Each row is a point. Each table stands for the endless flat space through its points: a line for two points, a plane for three, and so on. Write the one point that lies in both, or say that there is none.
In the rows, zero is written as 128.

First (2 x 4)
[[134 124 174 101]
 [112 122 152  85]]
Second (3 x 4)
[[137 143 150  93]
 [119 144 148 109]
 [122  93 175  88]]
They share: no point

First (2 x 6)
[[158 132 116 116 134 118]
 [185 114 119 119 134 124]]
Second (5 x 6)
[[ 99  67 137 133 146 168]
 [182 150  76  85 113 127]
 [191  73  21  87 128 147]
 [165 127 172 147 127 108]
 [154 149 149 111 136 116]]
They share: no point

First (4 x 8)
[[204  99 153 133 190 127 138 137]
 [197  85 164 163 149  86 133 144]
 [129 134 164 157 153 121 169 169]
 [229  85 151 129 197 124 126 127]]
Second (2 x 8)
[[167 102 178 150 147 129 145 157]
 [191 114 142 174 175 141 117 181]]
They share: no point

First (6 x 9)
[[137 163 112  82 182 120 119 105 100]
 [123 107 131 110 111 160 149 169 121]
 [147 170 124 100 155 154 137 140 103]
 [134 162 118  90 152 132 126 125  89]
 [134 145 122  98 169 148 123 120 103]
 [113 171  99  85 196  82  82  55  77]]
Second (2 x 9)
[[112 134 118 107 124 132 124 128 103]
 [107 129 116 102 120 132 123 123 102]]
They share: [117 139 120 112 128 132 125 133 104]

First (4 x 11)
[[147 168 119 109 103 180 130 114 103 139 188]
 [154 131  89 114 101 132  82 134 120 153 136]
 [ 83 140 122  83 132 178  92 180 130 206 189]
 [132 153 116  94 106 162 100 144 109 172 173]]
Second (4 x 11)
[[139 133 111 139 139 214 138 167 170 135 158]
 [122 119  91 102 125 137 103 130 121 162 163]
 [148 111  97 112 147 165 139 148 147 148 149]
 [114 147  90 115 123 153  84 124 121 161 173]]
They share: [120 133  98 118 124 166 104 140 135 154 167]

First (3 x 12)
[[134  90 126 132 153 130 101  94 108 100 135  95]
 [133 117 156 106 156  97 135  86  78 142 149 102]
 [184  84 138 116 115  86 109  46  82 114 149  81]]
Second (6 x 12)
[[146  93 113  93 169 111  56  69  89  95 168  31]
 [ 57  61 182 138 148  99 195 124  74 126 151 149]
 [198 131 141 129 147 140  69  66 124 114 104  95]
 [111 125 117 135 171 117 149  89 113 159 191 102]
 [172 161  68 114 181 136  75  76 126 142 170  58]
 [114  77 122  92 157 109  88 113  67  79 132  68]]
They share: [130 102 138 122 157 119 115  94  97 117 140  99]

First (6 x 14)
[[155  97 102 151 156 134  94  99 141 161 108 136 101 168]
 [172  50  57 151 146 130  93  91 145 142 113 119 119 162]
 [107 143 156 147 158 134  78  67 147 187 102 204 113 148]
 [155 140 125  79  90 201 105 128 140 151  86 112  60 133]
 [199  66  60 106 116 175 111  93 122  84  80 113  85 168]
 [122 111 121 160 144 127  83 124 166 240 130 121 106 134]]
Second (6 x 14)
[[174  62 138  83 109 198 120  56 133 146 143 156  84 127]
 [157  39 149 100 118 177 120  79 106 134 139 148 110 160]
 [130 104 149  87 167 149  81 124 162 158 144 139 111 162]
 [153  51 119 136 122 170 133  96 109 117 110 140  94 177]
 [119 102 110 157 174 129 104 142 172 156  78 118  99 194]
 [154 114 124  86 144 178 100 101 162 138 144 150  76 140]]
They share: [147 107 106 127 131 153  92 107 149 167 108 129  97 147]

First (3 x 18)
[[128 138 124 117 140 110 130 112 119 130 129 159 149 151 149 138  93 178]
 [131 151 114 123 125 117 129 107 122 140 120 168 162 161 162 145 109 171]
 [135 160 109  91 110 118  81 107 101 115 143 150 181 161 186 176 102 145]]
Second (3 x 18)
[[107 171 116 122 120 127 113  86 117 134 114 150 158 137 150 178  78 156]
 [143 131 120 118 144 107 133 106 117 118 138 158 162 153 154 142  94 180]
 [ 85 183 126 106 108 107 127  96  99 148  94 154 176 127 162 184  66 160]]
They share: no point

First (7 x 20)
[[134 113 112  78 122  71  72 130  67 160 102 106  74 139 162 120 105 151
  116 180]
 [144  88 144 102 147 130  97  79 103 190  51 118  66 132 126 110  65 183
  115 184]
 [136 142 146 146 210 126 150  84 100 211  86 187 127 147 104 117 167 179
  198 189]
 [ 98  97 167 123 109 125  88  84 159 134 110 106 101 107 104 129  63 173
   91 147]
 [ 81  87 157 112 101 115  96  50 176 126 100 160 140 132 122 158 103 154
  108 137]
 [ 94  76 137 113 111  80  92 127 106 152 111 129  92 142 172 159  76 142
  112 187]
 [133  94 116 121 113 109  95 120  80 159 113 118  70 114 130 118  73 183
  119 159]]
Second (4 x 20)
[[ 88 116 162 103 138 104 112  59 122 164 107 147  98 142 137 142 124 161
  145 159]
 [ 95 106 139 108 127 125 105  79 101 147  84 127  78 130 136 123 102 168
  153 177]
 [101 103 151 118 136 101 132  87 114 167  94 146 106 132 128 157 106 161
  137 169]
 [129  90 137 142 125 131 107 115 103 137  66 139  90 146 134 121  82 158
  129 173]]
They share: no point

First (4 x 24)
[[120 113 119 116 152 173 146  76  82 146  99  76 127 143 138 121 159  73
  121 176  99 116 150 129]
 [ 78 174 144 113 102 121  84 105 118 197 122 137 145 155 174  94 152 182
   75 113 165 123 112 152]
 [134 119 131 114 156 125 112  86 112 144  73  86 129 159 134  73 129 113
   97 168 111  74 146 139]
 [118 146 110 105 150 133 114  85 102 147  94  95 137 159 134  62 118 132
   85 151 115  97 144 128]]
Second (7 x 24)
[[ 49  97 155  94  89 139 153  90  65 153  78 116 125 190 113 147 134 176
   60 188 107 125 109 178]
 [106 104 111 152 121 172 101  82 113 189 138 148 121 172 193 129 169 125
  124 167  97 101  93 123]
 [133 114 193  76 123 140 148 171  32 138 122  23 123  92  98  83 185 119
   35 137 172 150 212 140]
 [146 150 189  99 157 174 116 146  87 158  92  18 114  72 139 100 187 105
   71 142 155 107 196 147]
 [115 166  65 131 167 113 138  16 116 159 137 133 158 179 154 101 160  32
  195 149 123 153 127  94]
 [128 154 147  94 152 157 116  95 103 154  59  42 153 105 145  83 146  82
   89 121 149  97 182 160]
 [114  80 147 147 120 214 118 106 107 185 122 110  98 138 179 127 177 153
   87 171  98 110 121 136]]
They share: [107 130 133 117 134 153 123  87  97 165 104  97 132 147 152 115 160 109
 107 156 123 115 136 140]

First (5 x 24)
[[116 102 157 133 129 106 136 120 113  83 113 119  86  94  86 140 174 128
   90 140 110 109  89 161]
 [172 128 173 144  82 112 131 153 127 105 116  86 107  90  74  86 176 129
   69 138  96 132  88 162]
 [168 122 169 163  83 102 120 162 143 119  89  77 106 114  80 100 164 166
   72 178 126 139  89 155]
 [120  59 144 185 126  67  81  92 141 118  68 132  74 147  97 173 160 151
  133 173 129  82 113 174]
 [146 113 146 163 106  81 112 176 150 142  43  74 101 127  74 139 171 191
   73 204 155 150  84 156]]
Second (6 x 24)
[[130 128 131 153  95 106 127 170 106 177  47  48 131  92 120  89 145 130
   81 121 128  70 105 156]
 [154  75 215 168  56  70  69  33 158  36 140 216  37 181  41 157 139 164
  108 207 144 153 103 187]
 [140 107 162 215 103  53 137 101 150  86 113 115 106 142 114 139 148 160
  133 198  97 121 118 170]
 [131 114 161 215  94  61 129 113 143 108  87 101 109 137 125 122 137 149
  125 176 113 112 126 168]
 [205  65 150 118  90 115 144 114 137 105  82 125 111 112  37 121 167 181
   61 172  99  89 100 203]
 [206  34 197 172  84 116 112  69 169  47  66 161  79 141  54 120 147 174
   63 175 110 106 134 221]]
They share: no point

First (7 x 24)
[[108 200  14 102 157  94  93 116  74 149 114  94 135  67 169 125 131 145
  106 138 102 145  86 131]
 [138 127 136  54 148  76 129 129  88  66 134 160 100 139 191 201 139 222
   89 143  90 154 118 131]
 [108 105 172 117 103  92 210  63 114  82 131 201  67 156 146 175 158 151
  145  59 143 158 147 192]
 [116 186  84 124 114 125 105 101  77 187  79 134  96 152 197 100 126 141
  133 142 135 150  70 122]
 [115 163  39 134 132  68 162  97 124 133 107 128  99 124 119  89 129  89
  148  50 142 160 130 192]
 [106 109 164  68 110  91 188  86  80  70  95 175  45 176 158 162 157 201
  140  96 139 124 121 126]
 [117 155 135 166 103 139 144  62 127 175 122 180 110 145 193 138 128 101
  135 106 143 179 110 189]]
Second (5 x 24)
[[142 149 144 145 180  82 127  97  27  89  77 207  84 106 126 119 102 191
  126 143 112 145 156 145]
 [116 135 117 152 114 106 158  75  64  91  93 138 103  71 159 128  98 131
  122  88  97 167 131 168]
 [ 97 152 104 130  74 123 178  73 102 111 110 103  86  87 179 145 106  89
  136  47  83 175 100 190]
 [104 135  97  98 154 110 152  69 100 117 129 158  95 117 157 150 142 149
  124 118 117 131 145 138]
 [ 92 189  82  44 154  62 119 114 118 114 108 164  83 144 166 171 148 179
  130 100 165 140 106 129]]
They share: no point

First (2 x 24)
[[ 86 108 143 131 155 128 144 163 123 143 107 105 125 155 107 126 125 152
  129 144 161 104 179 123]
 [116  87 164 125 164 113 135 133  93 152  95 126 149 125  95 123 125 167
  108 153 152  80 158 141]]
Second (7 x 24)
[[ 84 109 144  89 164  76 132 144  71 119 114 141 123 122 111  79 140 153
  132 194 162 121 147 118]
 [101  77 152 120 123 115 133  87 133 150  54 136 127 177  73 144  88 139
   92 131 153  90 157 151]
 [108  76 153 155 165 143 127 197  96 156 125  82 173  75 116 112 145 188
  135 147 147  90 156 142]
 [ 80  65 127 125 133 132 114 147 133 166  86 127 169 109 104 100 115 164
  121 141 157  85 154 165]
 [120  76 161 127 120 102 143  99  96 127  70 112 110 154  79 140 106 145
  105 149 143 124 133 144]
 [ 92  49 151 155 134 146 109 137 126 132  59  70 174 134  86 158 104 143
   95 132 135 113 136 112]
 [118  81 154 149 181 132 141 182  72 129 111  66 164 103 127 133 163 162
  124 169 140 127 139 101]]
They share: [106  94 157 127 161 118 138 143 103 149  99 119 141 135  99 124 125 162
 115 150 155  88 165 135]

First (4 x 24)
[[148 138 165  96 173 115 124 146 136 171 142 128 105 129 147 154  79 184
  118 117 176 126 186 166]
 [ 98 134 146 112 199  95 160 158 164 169 126 132 157 103 210 192 101 143
  109 190 112 134 153 213]
 [ 90 156 125  95 162  87 165 139 174 168 137 109 150 126 194 177 129 131
  102 204 104 162 156 189]
 [127 129 162 111 203 103 139 161 142 171 136 143 132 111 180 178  76 169
  106 144 149 117 159 199]]
Second (4 x 24)
[[ 92 158  95 100 161 117 129 149 157 170 137 140 112 100 130 193 138 134
   77 154 116 165 112 180]
 [119 168 138  80 154  79 153 137 148 166 140 112 136 142 154 147 111 164
   94 164 135 144 167 160]
 [ 94 168  85  88 163 101 128 138 161 155 113 130 129  97 146 180 131 151
   96 144  90 149 120 158]
 [ 88 193 119  80 135 118 111 143 170 173 166 116  84 111 157 205 102 149
   58 134 148 177 107 150]]
They share: no point

First (6 x 24)
[[141  93 123 155 175 105  60 189 180  85 187 138  65 180  63 145 216 147
  144 149 130 110 111 142]
 [108 125 145 117 185  73 117  92 104  98 179 109  89 186  96 197 140 124
   99 175  82 165 150 109]
 [ 96 196 180 110 178  47 170 153 141 134 127 101  33 161 122 147 186 137
   89 178 112 137 116 128]
 [ 55 168 134 113 156  96 158  10 103 127 177  97 139 164 118 165  81 127
   96 155  73 142 177  70]
 [ 63 160 132 117 171 101 138  61 123 119 178 112 109 165 109 173 123 117
  111 151 108 137 149  66]
 [ 81 175 158 120 188  99 132 123 162 135 144 127  62 155 127 141 172 118
  122 155 147 101 128  84]]
Second (4 x 24)
[[ 88 154 122 124 150  63 127 107 161 107 152 112  79 133 118 161 123 149
  114 194  91 107 126 120]
 [ 89 175 157 133 160 113 151 112 126 134 186  94 107 203  73 110 185 132
  112 107 115 142 151  99]
 [107 163 175 129 170 121 137 114 106 122 196  86 113 203  79 112 201 116
  120  85 111 160 147 113]
 [100 131 128 120 160  54 108 101 161  90 141 123  69 103 145 184 117 150
  113 208  77 108 113 142]]
They share: [ 88 161 140 129 157  87 138 107 146 120 165 108  90 163 100 139 153 144
 110 154 101 123 137 112]

First (7 x 24)
[[102  98 127  66 181  87 113 198  89  80 107 120 149 178 117 136 152 113
  147  22  68 109  46 141]
 [ 75 144 115  84 134  84  39 180 102  97 143 150  68 147 123 149 204  96
  131 107  56 100 131 216]
 [ 97 117 154  72 185 128 109 161 114  61 172 139  96  66  99 136 133 110
  118 107  87  46 152 190]
 [ 86 108 145  47 169 144  97 147 125  55 188 116  88  65  84 118 125  95
  123 100  79  34 174 199]
 [173 169 113 135 154 106  92 191  45 145 128 152 146 136 144 228 169 156
  139  72 104 133  72 150]
 [ 62  84 172  63 216 115 132 184 124  34 147 139  93  80  92  98 140  91
  118  91  77  38 112 189]
 [141 159 111  62 136  87  59 162 100  94 155 178 133 106 127 187 153 135
   92  78  65 110 194 190]]
Second (6 x 24)
[[109 125 161  97 150 155 100 213 129 150 171 115 145 140  75 201 156 150
  124  94  98 133  67 152]
 [ 93 143 151 117 176 102  68 163  87 111 142 111  65 120 174 164 137 131
  158 108  96 101 121 145]
 [105 145  90 107 155  80 105 131  90  83 163 102 108  92 147 146 180  97
  134  93  64 103 117 145]
 [123 139 182  91 225 134  75 184  64  76  90 150  77 134 155 201  97 147
  156  68 141  56 151 191]
 [115 133 180  99 166 135  77 208 103 134 150 143 111 141 109 189 127 165
  140  98 108 101  88 158]
 [123 139 188  97 186 117  64 197  77 108 127 166  85 138 139 179 104 169
  153  95 117  68 114 169]]
They share: [121 135 134  93 169 108  98 170  90  93 150 137 118 117 121 168 147 129
 137  88  89  86 109 164]

First (3 x 24)
[[137 161 168 163  82 159 144 121 115 115 187 134 146 137 165 132  82 104
  140 121 163 105 151  98]
 [159 191 194 175  60 185 122 109 109 111 183 140 138 121 129 142  90 102
  138 125 153  97 153 110]
 [153 179 178 110 108 141 114 167 152  86 123 195 172  84 163 131  98  79
  115 136 122 159  99 122]]
Second (4 x 24)
[[117 180 213 174 102 179 174 134  92 127 158 124 171 128 161 136 109 106
  145 136 176 120 139  90]
 [161 166 175 112 122 153 136 152 108  91 220  98 103 172 119 120  81  94
  217 158 180 148 189  68]
 [126 161 199 140 103 163 159 148 100 104 182 119 147 137 156 123 103  95
  161 139 181 126 150  92]
 [160 175 155 122 114 148 129 139 127 101 200 125 118 157 135 124  68 101
  188 135 158 140 167  75]]
They share: no point

First (2 x 24)
[[103  98  96 143 101 163 110  84  84 106 135 125 129 127 120 124 107 113
   90 103 127 106 178  94]
 [103 114  94 133 107 185  98  72  64 124 149 131 121 125 108 108  91 107
   74 105 107 100 194  82]]
Second (5 x 24)
[[128  67  89 192 101 104 137  83  89 121  97 143  82 138 135  88 103 103
  120  74 136 125 171  67]
 [113 102  95 156  66 162 146  62  84 103 110 114 135 126 168 132 123 118
   98 104 107 101 156 112]
 [ 81  97 120 108 107 205 110  93 122  48 166  69 201 121 134 182 147 118
   62 129 129  99 152 133]
 [117  57 114 174 108 137 155  69 120  72 119  91 131 136 164 118 137  91
   91  87 124 117 146  91]
 [122  96 104 158  97 167 128 100 109  94 128  80 154 130 147 144 137 126
   81 107  97 131 147  92]]
They share: [103  90  97 148  98 152 116  90  94  97 128 122 133 128 126 132 115 116
  98 102 137 109 170 100]

First (5 x 24)
[[127 118 117 110 129 124 112  89 151 106  92 126 153  78 136  98  76 102
  133 141 163 144 131 119]
 [115 132 111  82 161 116 108  83 167  88  82  94 141  84 110  82  82 120
  129 143 143 134 111 131]
 [116  94 134  99 138 114 101  96 150  71  91  81 145  83  93  90 106 102
  147 131 126 154  99 166]
 [104 159  74 126 167 130 158  83 150  98  91  87 126 144  87  90  95 140
   62 145 108 158 105 121]
 [128 121 122  86 141 114  94  85 166 104  81 121 152  58 139  86  69 106
  150 143 172 128 133 121]]
Second (5 x 24)
[[113 156 133 140 107 124 102 129 146  58  88  75 137 104 143  81  88 132
  175 144 131 169 104  75]
 [177 120  46  92 192  93 157  58 123 151 121 154 148 112 125 144  93  46
   94 136 182 189 142 194]
 [ 57 112 162 148  88 185 115 102 155  75  79  92 166  90 115  92  57 148
  108 132 106 121 112  86]
 [ 97 136 133 140 111 150 115 109 142  82  89  90 156 101 134 105  66 121
  140 134 127 159 117 101]
 [197 120  48  76 178  71 139  72 133 141 123 144 134 116 109 122 111  46
  104 152 200 205 134 176]]
They share: [120 122 109 120 133 130 128  90 144  99  98 115 148 101 120 102  86 107
 114 140 144 155 119 123]
